Rows are points. Each copy is the shape, with its points in the same order, turned, moved and blurred by noise. Is it also mirrored, or only turned?

Shape (5 x 2)
[[  9   1]
 [-24 -33]
 [  0 -30]
 [-32 -32]
 [ 12  60]]
Copy 1 (5 x 2)
[[  5   5]
 [-35 -21]
 [-11 -24]
 [-42 -19]
 [ 19  61]]
Copy 1 is: only turned
Copy 2 (5 x 2)
[[ -3 -17]
 [ 27  18]
 [ 23 -12]
 [ 23  19]
 [-68 -18]]
Copy 2 is: mirrored
Copy 3 (5 x 2)
[[ -4  -4]
 [ 32 -30]
 [ 12 -26]
 [ 43 -19]
 [-14  62]]
Copy 3 is: mirrored

Shape (9 x 4)
[[-19  17  25  27]
 [  0 -29  30  31]
 [-23  16  -1  41]
 [  1  25  26  37]
 [ -8  -1 -10  45]
 [-29 -21 -15  18]
 [  5 -32 -23 -73]
 [ -2 -17  14 -68]
 [  8   9  -8  46]]
Copy 1 (9 x 4)
[[-26  -9  22  30]
 [-11 -43  45   2]
 [-11 -16   0  36]
 [ -7  -4  32  39]
 [ 12 -26   1  25]
 [-15 -30 -11 -10]
 [-19  26  12 -87]
 [-42  29  35 -61]
 [ 18 -16  13  30]]
Copy 1 is: only turned
Copy 2 (9 x 4)
[[  1  30  -9 -21]
 [  7   2 -43 -16]
 [ -3  42  -6   7]
 [ 18  50 -15 -21]
 [  7  25 -12  23]
 [-18   2  -8  18]
 [ -2 -73  41 -15]
 [  0 -54  31 -42]
 [ 31  32 -11  15]]
Copy 2 is: mirrored
Copy 3 (9 x 4)
[[-39  22 -13  48]
 [-20 -10  20  58]
 [-21  20 -31  48]
 [-25  39  -4  52]
 [  0   7 -23  43]
 [-20 -24 -25  27]
 [-33 -34  19 -56]
 [-61 -21  34 -37]
 [  3  19 -13  41]]
Copy 3 is: only turned
Copy 4 (9 x 4)
[[ 35 -28   7 -24]
 [ 25 -50  11  24]
 [ 17 -27 -19 -26]
 [ 49 -25  -7 -19]
 [ 11 -33 -25  -6]
 [-23 -26  -2  -2]
 [-32  51  24  53]
 [  0  39  52  36]
 [ 29 -30 -33  -2]]
Copy 4 is: mirrored

Shape (10 x 6)
[[ -4 -28 -16  29  16  14]
 [-19 -19 -29  25  16  34]
 [ 12 -19  42  11  -1 -20]
 [-25  -5 -45 -37   9   2]
 [ 41 -54  45 -23 -15 -20]
 [  5 -42 -20  23   1 -61]
 [ 25 -26  19 -27 -40  35]
 [  7  17 -47  16 -39  -6]
 [ -5  -1  40  19 -10  11]
 [ 61  -6 -31 -31 -15  -3]]
Copy 1 (10 x 6)
[[ 28 -36   2  12 -24  -1]
 [ 17 -36   0  21 -25  24]
 [  7 -24  11   9   8 -62]
 [-14  15  30 -18 -26  24]
 [ -6 -43  31 -39   9 -79]
 [ 33   4  30   1 -56 -56]
 [-44 -57   2 -32   0 -25]
 [-24   6 -30  -3 -61 -11]
 [-14 -30 -11  27  16 -38]
 [ -8  -9 -18 -73 -28 -23]]
Copy 1 is: mirrored
Copy 2 (10 x 6)
[[-11  29 -26   5   7  -3]
 [-33  25 -18  16  -7   8]
 [ 42   5  -8 -17   1 -42]
 [-17 -30 -28 -13 -18  35]
 [ 85  18 -27 -33 -15 -14]
 [ 15  -8 -73 -21  33 -27]
 [ 58  11 -11  15 -51  13]
 [  8 -32 -42  55   5   6]
 [ 21   8   7  11 -16 -40]
 [ 58 -17 -24  16  12  49]]
Copy 2 is: mirrored
Copy 3 (10 x 6)
[[ -1 -12  17   3  -6  29]
 [-13   6  19   3 -13  48]
 [ 12 -22 -32   3  14 -17]
 [-45  44  23 -18   4   4]
 [ 11 -42 -32 -45  18 -42]
 [ 12 -17  40  16   2 -43]
 [  8   3 -40 -64 -12   2]
 [ 33  54  22 -11 -18   0]
 [ 11  -5 -48  11  -6  11]
 [ 25  28  15 -63  32  -9]]
Copy 3 is: mirrored
Copy 4 (10 x 6)
[[ -8 -62 -11  15  31  20]
 [-10 -73 -22   4   3  37]
 [  0 -27  34  14  42 -20]
 [-24 -28 -50 -41   1   1]
 [ 37 -29  22   2  61 -55]
 [-32 -31 -33  39  66 -23]
 [ 55 -39   3 -10  -1 -28]
 [  2  -3 -46  35 -12  10]
 [  5 -36  39  20   2  -4]
 [ 50   2 -44 -15  38  -2]]
Copy 4 is: only turned

Shape (13 x 9)
[[ 45  47  44 -10  30  -6  39  55 -27]
 [ 24  36  11 -19   8  34  35  63  38]
 [-31  15  -9 -44 -23  20 -13  14 -21]
 [ 35   2 -15 -44  24  34 -49 -21  15]
 [-32   4  21   1 -13  12  -9  14  10]
 [-26  21   7  19  23  31  35  -4 -43]
 [ -9 -33 -27 -25 -15 -31 -16 -26   7]
 [-25 -17 -14 -16  33 -15   9  53 -42]
 [ 20 -40 -24  19  28 -13 -11  -4  36]
 [ 35  -1  60   3   6 -26  19 -21 -35]
 [-21 -30   0  21  63  43   3  61 -48]
 [ 45 -45 -14  -7 -20  42  -2  40  -8]
 [-19  33 -26  21 -20  -2 -10   6  -7]]
Copy 1 (13 x 9)
[[ 32  65  -3  -7   5  22  72 -46  -8]
 [ 55  23  -8  -9 -13  21  20 -75  35]
 [  5  10  -1 -18 -52 -17 -29 -48 -33]
 [ 22  -5 -70  -1  18 -18 -32 -38 -33]
 [ 14   1  24 -27 -14  -3 -20 -20  -2]
 [-33  15   4  -8 -35  39  17  -8   0]
 [ -3 -41   1   4  -5 -62  -8 -19 -27]
 [-35   1  24 -27  -2  -5  34 -74 -27]
 [  1 -47  -5   9  52 -19   0 -28   7]
 [ 25  17   4  -2   6  -4  59  28 -42]
 [-43  -8  15 -36  17  64  17 -73 -29]
 [ 41 -36   8  28   5  25   3 -70 -48]
 [-12  24  26  21 -17 -18 -29 -24   7]]
Copy 1 is: mirrored
Copy 2 (13 x 9)
[[  0  39   3 -53 -19  60  26  39  62]
 [  4   4 -30   1 -58  38  30  13  72]
 [  7 -49 -25 -12 -19  41 -17  21 -14]
 [ 43 -28   5  17  21  41  -8 -44  17]
 [-31 -19 -21  -3 -15   5 -25  14  15]
 [-51 -23  14 -22  -4  29  41  29  -2]
 [ 20 -31 -15 -39   7 -31 -24 -22 -19]
 [ 18 -34   9 -37   0  -4  10  69  22]
 [ 16   0  10  -1  17 -48  13 -26  28]
 [-30  30  25 -74  10  30 -14  -5  19]
 [-14 -39  60   8   1   4  25  72  43]
 [ 34 -10  47   3 -56   5   2  -6  17]
 [-12   7 -35   2  -7   8   9  22 -26]]
Copy 2 is: only turned
Copy 3 (13 x 9)
[[ 66  -3   7  17  10   5   5 -30 -81]
 [ 74  -2  27   5  11 -16 -44   3 -14]
 [  9  -4 -15 -49   7  19   5  -2  18]
 [-11 -57  27  10  59  28  -5  -5  28]
 [-14  19   7 -27   5 -13 -15   2  -4]
 [ 12  18 -25 -13  30 -46  45  -8 -12]
 [-36 -10  23   8 -28  27  27   4  35]
 [ 25 -30 -11 -24 -28  -9  44  24 -30]
 [-29 -25  33  48  -9 -17   0  29   7]
 [-10   7  17  19  -1   0  25 -67 -59]
 [ 18 -54 -34 -13   4 -75  29  23 -41]
 [ 21 -63 -17  22 -26 -17 -23 -32  29]
 [ -7  28 -37   8   7   1  -6  14   5]]
Copy 3 is: mirrored
